Rows are points. Two turns around zero, p and q, are shown by what they do to some points. Where does a point land after both, in the order given? Backwards means that the second turn is done in reverse. Each puzzle has new turns, and all numbers are rounded.

Turn p:
-0.19, -0.32 -> 0.35, -0.12
0.41, 0.25 -> -0.33, 0.35
-0.22, 0.07 -> -0.02, -0.23
Turn q:
-0.35, -0.02 -> -0.06, -0.34
0.04, 0.09 -> -0.08, 0.06
0.55, 0.15 -> -0.01, 0.57
-0.24, -0.22 -> 0.16, -0.29
Where do these land?
p, then q: -0.18, -0.32 -> 0.19, 0.31
q, then p: 0.08, -0.17 -> -0.07, 0.17
p, then q: 0.06, 0.61 -> -0.08, -0.61
p, then q backwards: 0.05, -0.11 -> 0.09, -0.08

Turn p:
0.22, -0.24, -0.37 -> 0.31, 0.27, 0.28
-0.24, -0.01, 0.22 -> -0.10, -0.30, -0.07
0.03, 0.21, 0.54 -> -0.54, -0.15, -0.14
-0.02, 0.05, -0.40 -> 0.35, 0.18, -0.09
Turn q:
0.07, 0.08, 0.56 -> 0.52, 0.19, -0.12
0.08, -0.02, -0.08 -> -0.03, -0.08, 0.08
-0.21, 0.18, -0.54 -> -0.52, -0.26, -0.16
0.42, -0.22, 0.02 -> 0.19, -0.11, 0.42
-0.35, -0.03, 0.04 -> -0.15, 0.25, -0.20
Where do these land?
q, then p: 0.28, -0.03, -0.49 -> -0.05, -0.49, 0.28
p, then q: -0.30, 0.18, 0.48 -> -0.47, 0.34, 0.14
p, then q: -0.09, -0.16, 0.30 -> -0.04, 0.35, 0.05
q, then p: -0.23, -0.03, 0.00 -> 0.11, 0.00, -0.20
p, then q backwards: 0.33, 0.04, -0.30 -> -0.14, -0.29, 0.31

Turn p:
0.22, -0.05, 0.19, 0.01 -> 0.10, 0.13, 0.02, -0.25
-0.36, -0.12, 0.25, 0.06 -> 0.35, -0.26, -0.10, 0.10
0.18, 0.73, -0.50, -0.05 -> -0.88, -0.17, 0.06, -0.06
0.01, -0.43, 0.07, 0.18 -> 0.37, 0.18, 0.20, 0.10
-0.05, -0.13, -0.02, -0.21 -> 0.05, 0.12, -0.19, 0.11
Turn q:
-0.09, 0.11, -0.14, -0.46 -> -0.47, 0.14, -0.12, 0.03
0.23, 0.04, -0.31, 0.15 -> 0.00, -0.39, -0.10, -0.09
0.22, -0.39, 0.11, 0.56 -> 0.53, -0.27, 0.36, -0.19
-0.06, -0.24, -0.20, -0.46 -> -0.51, 0.04, 0.20, -0.07
-0.03, 0.34, 0.41, 0.12 -> 0.33, 0.32, -0.29, 0.05
-0.28, 0.14, 0.12, 0.09 -> 0.11, 0.16, -0.05, 0.28
Where do these land?
p, then q: 0.50, -0.22, -0.13, -0.13 -> -0.05, 0.20, -0.51, 0.18
p, then q: 0.50, 0.08, -0.07, 0.09 -> -0.15, 0.42, -0.22, 0.14
q, then p: -0.56, -0.02, -0.16, 0.19 -> 0.26, -0.21, 0.49, -0.15
q, then p: -0.44, 0.02, 0.43, 0.02 -> -0.25, -0.30, 0.25, -0.41
p, then q: 0.00, 0.13, -0.07, -0.18 -> -0.09, -0.08, 0.04, 0.19
